Each wall is flat, endless, passes through zero and stands at right angles to its row. A trip goes straight from one point to another. List the walls that it crosses, first one first.

Walls:
(1): -31 30
(2): 56 55
(3): -25 33
Trips:
11 -6 to 46 -7 => none
19 -38 to -83 39 => 1, 3
-83 -45 to 43 1 => 3, 1, 2
-56 -31 to 68 35 => 3, 1, 2
-6 -81 to -27 -58 => none
14 43 to 37 -22 => 1, 3

Walls:
(1): -52 -20 -32 3 -48 15
(2): -1 13 -22 16 -46 -6
(3): 0 22 3 -40 52 -25
(4): 23 4 -1 -25 16 21
Trips:
-74 -21 -52 62 -44 3 to -24 14 -41 -4 -15 16 => none
18 -29 -55 50 -21 12 to 92 -30 -18 -47 30 -95 => 1, 4, 3, 2
-2 -56 3 -10 28 33 to 19 -36 -3 -2 -11 -45 => 1, 4, 2
3 33 2 -16 33 29 to 42 -4 -6 -4 12 19 => none
-21 -4 -44 48 6 0 to -60 -37 -49 -24 5 60 => 4, 2
-12 -32 -12 -34 42 -60 to 34 -26 7 -28 17 2 => 4
-4 -19 9 -19 35 -21 to 18 13 -13 48 -31 -15 => 4, 2, 3, 1

Walls:
(1): 14 -51 47 -21 -31 -63 -5 14 46
(2): 38 0 41 34 41 -3 -25 9 21
(3): 31 54 -9 -40 -26 -7 -5 -33 30
(4): 28 -49 22 12 -2 -22 -31 30 -29
(5): -53 33 24 -67 14 9 -7 -18 2
Trips:
44 33 -52 -1 14 45 2 66 18 to 36 16 -24 -77 11 -55 -14 -25 19 => 2, 5, 1
-19 -35 -45 55 -4 -16 -91 -5 64 to -21 28 -30 -85 -6 -28 30 -40 28 => 3, 4, 2, 5
-27 -40 39 23 -38 -53 41 -22 2 to -47 7 2 -55 -24 -45 -75 -29 19 => 5, 3, 4
-25 -10 -15 -4 8 42 -7 -27 -44 to 42 7 84 -76 51 -18 -16 19 9 => 4, 2, 3, 1
-24 29 32 16 28 -95 -24 66 -15 to -40 -19 36 1 -3 -85 -47 -18 -2 => none

Walls:
(1): 3 15 10 -4 -63 2 -25 27 -37 6 30 25 -6 18
(2): -26 -17 -19 68 -33 -29 27 29 -32 -34 -27 -24 26 9
(3): 4 34 20 51 48 7 2 -1 -34 7 -24 -31 95 -10
(4): 33 -20 -40 -67 6 18 5 13 8 49 -25 -10 -40 -21
Trips:
30 1 -24 18 -36 -27 6 34 -19 -19 6 -75 -3 47 to 13 44 2 67 45 29 -79 36 -22 38 12 -65 -52 12 => 2
-33 -10 13 -16 -49 -6 2 -5 -20 64 1 -53 9 -16 to -24 0 9 11 45 -9 5 21 33 -8 -8 -11 2 65 => 1, 4
88 6 1 20 -17 52 -60 -40 3 -41 26 25 23 -2 to -35 -33 17 20 10 16 -12 -30 8 19 -30 28 -50 -15 => 3, 1, 4
7 5 -17 -62 -11 32 -27 -63 51 6 27 40 -18 -20 to -94 -37 42 -38 36 -19 52 3 -27 -14 -23 -31 9 34 => 4, 2, 3
9 13 42 -14 -7 29 56 -29 -36 -6 27 10 80 13 to 30 11 59 49 -45 -16 -67 7 -18 19 -46 3 -13 -5 => none

Walls:
(1): 29 1 -37 40 17 46 -23 -34 -75 10 16 -12 -5 36 0 -8 -36 23 -5 -2
(2): 9 37 7 -37 27 24 0 -15 17 -6 40 -9 -22 18 77 7 -3 -1 3 46
(3): 20 -36 -10 -17 4 0 0 -46 15 -25 15 -1 -24 3 5 15 24 -47 48 35
(4): -1 4 9 11 -7 -2 -58 -1 -8 17 -17 -45 53 -8 6 -51 -12 8 33 -13
(5): -42 8 13 -7 10 13 -5 44 2 20 32 -1 13 -18 24 32 73 -3 12 95
(6): -19 -12 66 5 -7 14 -20 -5 30 18 -23 -18 22 -30 42 36 -24 38 57 -41
(7): 21 -28 -17 10 14 8 -26 6 -36 -36 -10 -23 7 -58 7 18 6 9 -26 -37
(8): 28 5 23 -7 31 -41 28 20 -3 3 17 18 -8 -7 -42 52 -49 36 0 -5
Trips:
10 5 -26 26 75 3 -5 29 -11 -52 25 -11 40 -22 45 14 1 -12 8 -31 to -31 36 -17 -6 13 23 27 16 36 -35 -30 9 -20 -12 19 -20 -9 21 42 -30 => 5, 8, 1, 4, 7
36 24 -34 30 21 30 -43 57 -22 -9 -31 -62 -24 -18 -10 -8 -14 22 -25 43 to -39 -18 32 2 1 -37 -73 -24 -2 18 13 10 35 -67 -6 -17 13 -31 12 2 => 2, 6, 1, 3

Walls:
(1): 64 -53 12 8 20 -39 68 -28 29 8 -12 1 31 -3 -3 -26 16 6 24 8 13 -10 5 11
 -16 28 -1 -18 1 39 -58 -38 -14 -32 40 -5 35 -24 -16 13 33 1 24 5 -2 -14
 -12 4
(2): 28 39 -11 -2 -32 0 42 16 22 22 14 -24 -10 -23 -21 50 -31 10 -15 -79 -13
 -22 -27 -18 19 -12 26 39 -16 -4 28 -27 9 -40 37 17 -15 -23 -23 7 -28
 -17 14 13 36 -24 57 -13
(3): -15 -19 -15 15 -26 -33 -2 -15 9 -51 14 7 -10 7 3 24 -27 -3 -28 10 -24
 -19 0 1 30 0 16 -11 3 13 -42 -27 0 -22 -44 35 29 -1 -40 3 -22 25 22 -57
 -31 8 -2 -18
(4): 17 18 20 4 -5 5 21 -1 18 9 20 -5 -6 -16 20 -2 -10 -20 9 -35 -2 15 5 -40
 -29 32 27 15 15 -25 -29 3 11 -23 9 -17 -18 5 -8 -15 19 9 -2 1 -6 6 -25
 36
(5): -4 -42 6 14 -35 -28 48 -37 23 -35 -20 30 -2 9 16 8 -11 -25 16 14 -36 11
 -14 20 -20 8 39 -17 28 16 0 -6 0 10 -7 -28 -4 50 29 -45 -28 -20 13 1 -1
 14 -25 -14
(6): -7 22 -17 -35 -22 8 -25 0 24 -19 28 -1 6 -28 22 -10 -27 26 -14 8 3 30 7
 9 20 -27 -20 -48 -16 -10 47 33 -21 -12 19 21 33 19 32 -16 -4 11 -56 14
 33 44 -2 31
(7): 41 -5 5 28 4 18 -22 20 -8 -13 24 24 0 36 21 -2 -8 2 -20 -14 43 -5 -16 0
 -27 -10 -26 -1 31 -8 44 22 -51 -37 -15 9 -18 -46 15 24 -6 5 -33 15 -29
 -12 0 8
Trips:
-9 -34 10 14 6 -13 -42 39 27 15 -3 -4 46 12 28 -12 28 7 1 -2 27 -24 7
 -28 -17 47 -6 -28 5 2 3 1 18 12 -11 19 -14 3 10 4 32 27 -1 19 -22 14
 -46 -5 to 27 11 0 -10 -2 2 14 -14 -15 -40 -20 0 30 -5 5 7 15 -8 6 -36 50 7 19 -3
 -7 1 -20 -5 22 26 33 -15 27 -1 24 17 -1 46 -21 -44 -16 -19 0 -1 15 3 13
 17 => 6, 5, 2, 7
18 -47 2 -11 -21 10 -5 -18 41 6 -23 10 32 -31 -26 11 24 11 -20 18 -2 -29
 -20 0 8 -4 4 13 -39 8 -19 10 16 25 13 -30 21 -11 4 7 27 10 37 9 -25 1
 -10 -4 to -39 -22 -14 10 54 -32 -1 51 -20 -26 27 27 -4 -49 0 22 3 -1 13 9 -12 -36
 41 -2 4 13 15 41 -2 6 8 -1 -7 14 38 -62 -37 11 -25 -30 6 -46 29 14 19
 -5 11 0 => 3, 2, 4, 1
11 -9 -14 -17 29 3 -30 14 19 -13 -15 -11 39 8 39 24 -3 11 -22 -23 15 11
 -5 -3 19 33 6 -1 -2 -26 12 31 -19 6 20 5 9 -31 -4 16 -36 -4 -33 -41 18
 17 19 -36 to -8 10 -41 -24 -8 -7 -30 12 -9 9 -7 10 50 -42 -5 -6 27 1 18 -8 -6 11 -65
 5 1 9 -7 25 -57 11 15 17 39 -25 -6 70 15 16 -1 18 -29 -30 40 -7 13 31
 49 0 => 7
21 -25 -22 -33 -18 -19 -37 13 -37 54 25 8 16 -6 9 -20 -10 56 -38 -95 -54
 35 -22 -21 -22 0 28 -20 -14 17 -16 23 59 16 -34 9 1 -26 -45 12 -30 18
 17 -5 10 15 -26 39 to 0 9 16 17 5 47 21 6 24 -3 -5 -7 4 -3 51 -36 -8 30 32 -19 15 -7 28 7 -1
 -13 -29 55 -3 -9 3 -36 11 36 23 29 34 9 0 -34 29 13 -18 15 -15 11 42
 -13 => 3, 1
3 8 18 42 -14 -14 8 3 -25 37 -63 -21 -27 75 0 4 -15 36 15 -1 -21 4 -25
 -34 49 -50 44 -24 23 -53 -11 25 5 -14 49 -25 -10 59 -1 13 21 28 56 8 13
 -25 7 -10 to 15 11 -19 17 -8 -34 -47 3 -22 -12 -4 40 3 -35 -10 16 7 -34 50 8 -12 6
 -52 54 -17 -22 -14 -11 -12 23 -40 -8 -30 18 -5 -22 -12 51 -20 -24 4 22
 -12 -32 19 -4 25 -33 => 4, 3, 2
-10 45 -22 6 -7 -35 -32 -22 -43 47 -10 12 -26 15 20 -9 -8 16 7 -34 -13
 28 -14 6 22 -21 0 27 -2 -18 -5 -8 7 -24 65 -4 14 15 30 1 15 -3 4 40 -21
 3 -22 4 to -2 -2 9 10 16 53 2 -64 8 50 -22 12 -17 12 45 17 13 5 7 -43 -4 12 -24 5
 -26 -11 -23 -18 -11 -23 -2 -7 -13 26 -15 -18 -22 29 -44 -2 6 -28 19 36
 44 13 -18 10 => 5, 6
